Rows are points. Examples show where two turns around zero, p and q, send a point. Write where each new point lands after one turn and then the other. Backwards means that the second turn is done in reverse. Each puzzle has new turns, and all numbers are rounded.

Turn p:
[-28  44] -> [-25 -46]
[  0 -41] -> [36 20]
[ 32 -21] -> [ 3 38]
[ 8 42] -> [-41 -13]
[-12 -25] -> [28  1]
Turn q:
[-48  11] -> [-26  42]
[23 29] -> [37  4]
[8 9] -> [12  1]
[ 17 -49] -> [-23 -47]
Where do these land?
q, then p: [ 43 -14] -> [26 37]
p, then q: [-21 -25] -> [ 18 -27]
q, then p: [-22  38] -> [-43 -10]

Turn p:
[ 27   3 -25 -19] -> [-27   2   8 -30]
[-29  27  60 -48] -> [-10 -45  42  60]
[ 13  16 -11   9] -> [-14  21  -1  -3]
[  7 -25  29  45] -> [54 25  4  4]
[-53  11 -28  -1] -> [-16 -21 -51  21]
[ 34 -32 -24  13] -> [ 13  16  -2 -50]
Turn q:
[-20  34  20   9] -> [-22  32 -23   2]
[-46 -25 -42  41] -> [57 41 24 26]
[ 34 -33   9   1] -> [ -7 -29  36 -14]
[ 32  -1  31 -56] -> [-41 -56 -15   0]
[  0  26 -17   5] -> [ 12  12 -22 -15]
Where do these land?
p, then q backwards: [-19 -28  30   3] -> [ -3 -24 -36 -13]
q, then p: [ 17  11 -68  15] -> [-30   7  46 -47]
p, then q backwards: [ 23  30 -34  34] -> [-19  44  22  31]
q, then p: [  5 -23  49 -33] -> [ 46 -19 -34  19]
p, then q: [-26   9  23 -19] -> [ 3 15 38  1]

Turn p:
[-13  -8 -10   4  13 -10 -14 -66] -> [ 22  20  33 -40  38 -14  -2   2]
[ 8 -7 -3  4  8  3 16 13] -> [ -5   1 -19   9  -1 -11   4  -4]
[-15   2   1 -12 -40  35   3  -9] -> [ -5 -12  -3 -39 -21  28   6 -18]
[ 18  -8   8 -15  11 -17  -2  19] -> [ -7 -16  -5  20  -2 -17 -12  17]
[-17  55  -1  -9 -19 -13  12  15] -> [-12  18  10   8 -33  30  27  31]
[ 12  -5 -14  -5  19   6 -13   6] -> [ 13 -16  -9  11  18  -3   4   3]
[-17  -8 -10  22 -39   0 -10 -12] -> [ -6  19   4 -21   4  34 -21 -16]
[ -2 -10  16  14  16  -2 -10  10] -> [  0  -2  10  22   4 -10  -7 -16]
[-13  -3   3  -2  18 -13  14   8] -> [-19   7   4  12   6 -15  11   2]
[38 -8  9  0 14 10  4 16] -> [ 17 -17 -24  18 -11 -22  -8  -2]
Turn q:
[ -7   2  17  -4  18  -3 -18  -8] -> [-23   2  -5  -4  -6 -21   3   4]
[-24  -8  23  -4 -22 -37 -17   6] -> [-24 -14 -26 -20 -13  21  28  11]
[ 14  -6   2 -11  -6  22  22  -8] -> [ 11 -15   9  18  18  -2  -6 -19]
[ 12 -12 -76 -32   0  20   7 -14] -> [ 48  32 -23  23  -9   4 -34 -45]
[ 20  -3   9  13   8   5 -17  15] -> [ -1  -5   1   9   0  -9 -12  31]
[-2 16 -9 -6  3 22 11 14] -> [  4  14   9  -1  25   3 -15  -5]
[  6  13  -1  20  -5  15 -12 -11] -> [  3  -9  15 -15  -7  -8 -21   5]
[  3  13  17   7   2 -29   4   0] -> [  1  -4   2 -16  -1  -7  29  15]
[-22 -14  18  17   2 -14  19   6] -> [-19  -1  19   5  -6  19  27   3]
Where do these land?
q, then p: [-22  12  -5  -3  17  13   6   3] -> [ 6  5 27 -1 -6  0 18  7]
q, then p backwards: [  7   2 -17 -18  -6  -6  21  24] -> [  4  10 -30  23   9   4 -10  -2]
q, then p: [-18 -33  16  19 -10 -19  -5 -12] -> [-27   6 -11 -25 -12  15  -6 -28]
p, then q: [  0 -12  28  11 -30   7 -18  25] -> [-18 -29  -4  -9 -26   6 -30  -9]
q, then p backwards: [ -1  -1   2 -14  35  23 -33 -13] -> [ 11 -31  22   8   5 -26  28   7]
p, then q: [  3 -13 -30   0  -4  12  21  -6] -> [ 16  30  -8   4   3  -5  -3 -21]
p, then q: [ 22  20   3  30  12 -34   1 -22] -> [ 17   1   1 -30  16 -18   1  42]
p, then q: [ -2  33 -10  -8 -18  -1 -17  16] -> [ -3 -11  16  14  21  18 -27   6]
p, then q: [ 10  -7  13 -15   4   5  24 -15] -> [ 10   1 -25  -5  -1  10  22  -5]
